Each row of a before or after table is a point. One or more steps were done to the points. Then noise was added and the rows were shuffled. The steps act on how far a point lies along the listed directions, d1 being the first. Name the steps. A step turns or swaps two directions, mirrors them in a line or flattens them onto one, adds a multiple of one to another, or multiplies one. Angles are multiples of 10 degrees, from the lower direction toward the higher: turns from -170 to 170, lines from 10 to 170 but not 90. Use the fewest steps. Two steps may share a direction if one is a turn and the other turns, adds or multiplies; they go together, in the order done. Otherwise the lowest direction goes first.

Directions:
(1): [-18 -35]
(2): [ 35 -18]
Before:
[[-12  44]
 [ 53 -25]
 [-21  23]
 [  4 -24]
 [-23  12]
 [ -5  27]
 [  0  39]
 [ 17  -6]
 [-13 -47]
 [ 11 -54]]
After (10 x 2):
[[-13  11]
 [-26  17]
 [-34  -4]
 [ 29 -23]
 [-35 -12]
 [ -9 -38]
 [ 81  28]
 [ 25  10]
 [-11  23]
 [ 12 -11]]
Steps: add -1 times d2 to d1

Directions:
(1): [ -4 -21 -37 -57  15 -28 -11  -2]
(2): [ 31 -27  34  -7 -28 -39  25 -18]
(3): [-41  -5 -14  40   0 -48 -11 -16]
(4): [ -9  11 -40  -3 -55  15  26 -18]
(5): [ 29 -12 -19  16  25  17  -7 -59]
(6): [ 18 -32 -31  27  19  -1  39  36]
Before, 10 rows:
[[-21 -26 -25  49 -24 -45  39 -21]
 [ 23  -6  22 -15  20  19  17  50]
 [-11 -15 -43  10  -4 -19  12 -27]
 [  1 -21  18  11  19  -6 -17 -12]
 [ 33 -11 -31  31  21  49  18 -21]
 [-31   4   3  -2   9 -14 -26  33]
 [-22   5 -18  -8 -29   0 -26 -33]
 [ 28 -39 -26 -14  32   1  15  24]
 [ 34 -20 -27  27  10  15   5 -60]
 [ 20 -21  -1  14  14  -1   9   0]]
After, 10 rows:
[[  31  -29  -41   12   14   29   21    9]
 [ -57   18   18   19  -25  -49  -32   -3]
 [   2  -43  -36   34   -4    2   35   23]
 [ -26   20   25    2  -11   -9  -46 -102]
 [  20   -3  -31  -11  -28   35   63   46]
 [ -17   -2   44  -14   34  -19  -67  -27]
 [ -38   17   16  -22   -3  -26  -47  -56]
 [ -11  -10  -53  -23  -47   -4   25   12]
 [ -58   31   15   12  -46  -20  -20    2]
 [ -10   -8  -24   10  -28   -6   16   10]]
Steps: multiply d2 by 0.4; mirror d3 and d5 in the line at 30 degrees; multiply d4 by 2.5; turn d4 and d6 by -110 degrees

Directions:
(1): [-64  44 -23 -28  -2 -26   2  10   6  -7 -25 -42  -2  14]
(2): [-20   1  35 -26   8  -4  -3  19   8 -31  27  25 -74 -11]
(3): [-17 -43  -9 -12  27  33 -18  16 -11 -11 -71  22  -7  13]
(4): [-19   9 -39  21 -28   5  -1   5  49 -40  10  55  20   8]
Before, 14 rows:
[[ 21 -58  34 -10  23  37  -6  16  -9 -13 -23  53 -50  -1]
 [ 24 -13  15   9  21  20   5   2 -35  18 -18  -1 -10 -10]
 [ -1  16   3 -10  -5 -10  11  21  -3 -11  12  -6 -14   4]
 [-70  43  -9 -31   2 -26   6  21  15 -37  -5 -18 -35  25]
 [ 23 -36  -1  -6  35  26 -23  -9 -31  18 -72 -14  32  17]
 [-70  36 -25 -34 -20 -18  17  30   5 -35 -36 -28 -10  18]
 [-41  12 -15  -6   6  -9 -17  19  10 -24   2  10 -38   4]
 [ -6 -31 -11 -14   1  18   1  10   9  18 -42 -27  41  15]
 [-65  20 -18 -26  16 -18   1  18   4 -24 -20 -12 -61   2]
 [ 36 -20 -29  35   0   8   4  -8  -2  -3 -27  30  44  11]
 [-79  25 -24 -38   7  -7  -6  25 -15 -35 -47 -17 -39  30]
 [  9 -56  53 -31  52  34  -7  32 -27 -13 -35  38 -81   2]
 [ 21 -49   1  37 -11  42   0  -8  -3 -14 -34  73  17  17]
 [-48  59 -17 -16  -9 -20  -3   9  46 -39  19  10   2 -16]]
After, 14 rows:
[[ 27 -56  -9  26  -1  41   0   1  16 -15 -27  71  22  14]
 [-71  30 -25 -32 -16  -9  11  33   0 -42 -51 -20 -12  21]
 [ 32 -38  16 -14  45  26 -26  -8 -41  22 -60 -15  10  13]
 [ 27 -47  50  10   8  34   1   3 -23  -8 -10  63 -45   6]
 [ 24 -46 -44  41   2  45  -5   6  27 -19 -52  76  57  21]
 [-51  49  -5 -25   5 -19  -5  15  37 -40  13   3 -14 -20]
 [-72  16 -49 -16   2   5 -11  19  -8 -36 -66  -1   0  35]
 [-39  10 -36   4  -5  -7 -17  18  15 -21  -7  20 -11  10]
 [ -3 -37  23 -31  15  18   1  18  -7  14 -31 -35  -1   6]
 [ 30 -10  -6  30   8  22   5  -7 -27  18 -19   7  23  -5]
 [-65  15 -66   2   1  -8  -1  11  28 -25 -35   5  -2  10]
 [ 36 -24  33  -8  25  -3   2   7 -36   3  -1   8 -47 -10]
 [ -1  13 -13   3  -9  -9  10  14   8 -18  10   2  11  12]
 [-71  41 -36 -10  -7 -16   3  16  30 -42 -23 -10   0  34]]
Steps: turn d1 and d3 by 10 degrees; mirror d2 and d4 in the line at 50 degrees
